Each point is reached from the start by the listed moves, each made once or not at all, plus a little noise. Say if it took an odd or an even number of moves. Then give how often each move was made.

Moves:
(1): [+2.05, +1.54, +0.05]
(2): [-2.19, +2.31, +1.56]
Start: [+1.47, +0.31, +0.31]
Points:
[+3.53, +1.83, +0.36] => odd (1, 0)
[+1.46, +0.35, +0.30] => even (0, 0)
[+1.34, +4.16, +1.92] => even (1, 1)

Moves:
(1): [+2.19, +0.03, -0.34, -0.31, +0.17, +0.85, -0.55, -1.33, -0.56, +0.14, +0.01]
(2): [+1.08, +2.85, +0.45, -0.21, +0.31, +0.10, +0.78, +1.16, +0.31, +0.13, -0.10]
(3): [+0.33, -0.88, +4.72, +0.91, +1.92, -0.18, -1.58, +0.01, -0.38, -0.75, -1.22]
(4): [+0.60, -0.15, -0.70, +3.03, +0.28, +0.15, -0.12, +0.79, -0.37, -0.64, +0.44]
(5): [+0.01, -0.04, -0.68, -0.46, +3.02, -1.17, -0.07, +0.53, +0.32, +0.00, -0.70]
(6): [-0.68, -0.15, -1.12, -0.78, +0.06, +3.78, -0.60, +0.73, -0.14, -1.39, -1.39]
(7): [+0.41, -1.10, +0.49, +0.80, -0.01, +0.54, +3.10, -0.58, +1.04, -0.04, -0.50]
(8): [+1.95, -1.86, +0.78, -1.50, +0.30, -0.55, -0.29, +3.41, +0.97, +0.76, +1.54]
(9): [+0.36, +0.06, -0.18, +0.30, +0.03, +0.28, -1.04, -0.43, +3.20, -0.07, +0.89]
Start: [+0.74, -1.55, -0.80, -0.81, -0.21, +0.86, +1.81, +1.95, +0.08, -1.34, +0.52]
Points:
[+5.64, -4.16, +3.37, +1.48, +2.52, +1.12, -0.78, +4.62, -0.08, -1.82, +1.37] => even (1, 0, 1, 1, 0, 0, 0, 1, 0)
[+4.37, -0.79, +3.47, -0.13, +2.20, +6.14, +2.14, +1.57, +3.59, -3.29, -1.87] => even (1, 1, 1, 0, 0, 1, 1, 0, 1)
[+3.90, -1.64, +4.55, -2.14, +5.13, -0.77, +0.55, +7.34, +1.51, -0.83, -0.05] => even (0, 1, 1, 0, 1, 0, 0, 1, 0)

Moves:
(1): [+2.93, +1.42, +1.45, -0.95, -1.01, +0.10, -0.41, +0.38, +1.24, -0.95, +0.51, -0.52, +0.92, +0.47, +1.01, -0.84, +0.55, +0.84]
(2): [-0.24, +3.09, -0.28, -0.15, +1.01, -0.98, +1.07, +0.33, -0.94, +0.35, +0.37, +0.21, -0.37, +0.58, -0.11, -1.08, +1.08, +1.31]
(3): [-0.40, -0.60, +2.65, -0.17, +0.24, -1.13, -0.07, -0.07, +0.58, -0.78, -0.17, -0.59, -1.15, +1.01, +0.51, +0.43, -1.87, -0.44]
(4): [+1.41, +0.59, +0.63, +2.72, -1.08, -0.05, +0.20, +0.15, -1.80, +0.12, +0.17, -0.49, +0.94, -0.59, +1.20, -0.01, -1.11, -0.73]
(5): [+0.79, -0.20, -0.17, +0.54, +4.92, -1.34, -0.82, +1.08, +0.23, -0.25, -0.38, +1.59, -0.08, +1.08, -0.75, +0.93, +0.64, -0.11]
(6): [-0.30, +1.12, +1.07, +0.45, +1.14, +2.48, -0.58, -0.51, -0.40, +0.92, -1.43, -0.18, +0.04, +0.02, -0.08, +0.44, -0.06, -0.19]
(7): [+2.15, +0.04, +0.62, -0.36, +0.73, +1.24, +4.49, -0.54, -0.25, -0.38, -1.36, +0.42, -0.69, -0.61, -1.50, +0.50, +0.62, -1.22]
(8): [+0.24, +1.30, +0.52, +0.09, -1.08, +0.90, +0.01, +2.86, +0.10, -0.04, -0.30, +0.72, -0.05, -0.87, -0.30, +0.16, -0.50, +0.39]
(9): [-0.77, +0.78, -1.53, +0.53, -0.40, +0.21, +1.99, -0.40, +3.36, -0.88, +0.09, -0.90, +0.38, +0.07, +0.31, -0.77, -0.32, -1.86]
(10): [+0.87, -0.26, -0.68, +0.90, -0.46, -0.18, -0.36, +0.37, +1.00, +2.13, -0.21, -2.23, -0.81, +0.42, -0.76, +0.08, +0.36, +0.87]
(11): [+0.11, +0.03, -0.24, -0.04, +0.64, +1.39, +1.14, +0.00, -0.81, +0.98, +3.55, +0.21, -0.35, -0.34, -0.25, +0.17, -0.69, +0.43]
(12): [+0.06, +1.30, -0.19, -0.17, +0.65, -0.16, -0.56, -1.80, +0.54, +2.46, +0.34, +3.15, -0.19, -0.43, -1.54, +0.89, -0.74, -1.07]
(13): [-0.72, +0.16, +1.00, -0.60, +0.26, +0.06, +1.14, +0.31, +0.82, +1.50, -0.66, +0.12, +2.65, +0.49, +0.05, -0.91, +0.45, -0.45]
(14): [-0.72, -0.17, -0.92, +0.06, -0.86, -0.02, +0.45, +0.30, +0.46, +0.61, +0.26, +0.76, +0.14, +3.10, +1.33, +0.50, +1.37, +0.60]
(15): [-0.61, -0.42, -0.72, -0.82, -0.01, -0.44, +0.02, -0.01, -0.48, +1.26, +0.62, -0.08, -0.28, -0.92, +2.45, +0.80, -0.33, -0.30]
(16): [+0.25, +1.38, -0.04, +0.84, -0.25, -0.14, -0.24, -0.40, -0.21, +0.34, +1.49, -1.96, +0.44, -0.12, -1.89, +3.63, +1.48, +0.14]
(17): [-1.16, -1.18, +1.02, +1.65, +0.42, -0.39, -0.42, -0.18, +0.15, +0.51, +0.32, +1.25, -1.22, -1.26, +1.14, -1.13, +2.66, -1.87]
(18): [-0.45, -0.19, -0.02, +0.27, +0.00, -0.33, +0.10, -0.47, +0.76, +0.02, -0.26, +0.44, +0.65, -0.42, +0.30, +0.80, +0.23, +3.59]
Start: [+0.76, -0.36, +0.08, +2.61, -3.08, -0.74, -0.70, -0.68, -4.11, +1.08, +2.29, +1.77, -3.61, +1.66, -1.12, -0.33, -0.71, -2.31]
Points:
[+2.59, +6.32, +0.22, +3.77, -2.43, +1.48, +9.22, +0.17, -3.26, +6.34, +5.25, +4.67, -1.42, -0.99, -0.60, -0.87, -2.07, -5.87] => odd (0, 1, 0, 1, 0, 0, 1, 1, 1, 0, 1, 1, 1, 0, 1, 0, 0, 0)
[-0.36, +3.37, -0.38, +6.38, +2.22, -3.44, +1.50, -0.52, +1.06, +5.03, +2.83, +0.38, -2.48, +2.71, -2.75, +0.64, +5.82, -0.48] => even (0, 1, 0, 0, 1, 0, 0, 0, 1, 1, 0, 0, 1, 0, 0, 1, 1, 1)
[+6.50, +5.89, +4.41, +3.42, +4.12, +0.13, +3.62, -1.83, -6.14, +4.73, +4.36, +5.67, -4.55, +2.19, -0.02, +2.19, -2.60, -3.63] => even (1, 1, 1, 1, 1, 1, 1, 0, 0, 0, 1, 1, 0, 0, 1, 0, 0, 0)
[+3.37, +5.22, +0.95, +3.84, +1.99, -4.29, -1.46, -0.59, -1.71, +8.14, +4.43, +3.40, -2.70, +1.87, -1.54, +2.29, +5.31, -2.88] => odd (1, 1, 0, 0, 1, 0, 0, 0, 0, 1, 0, 1, 1, 0, 1, 1, 1, 0)
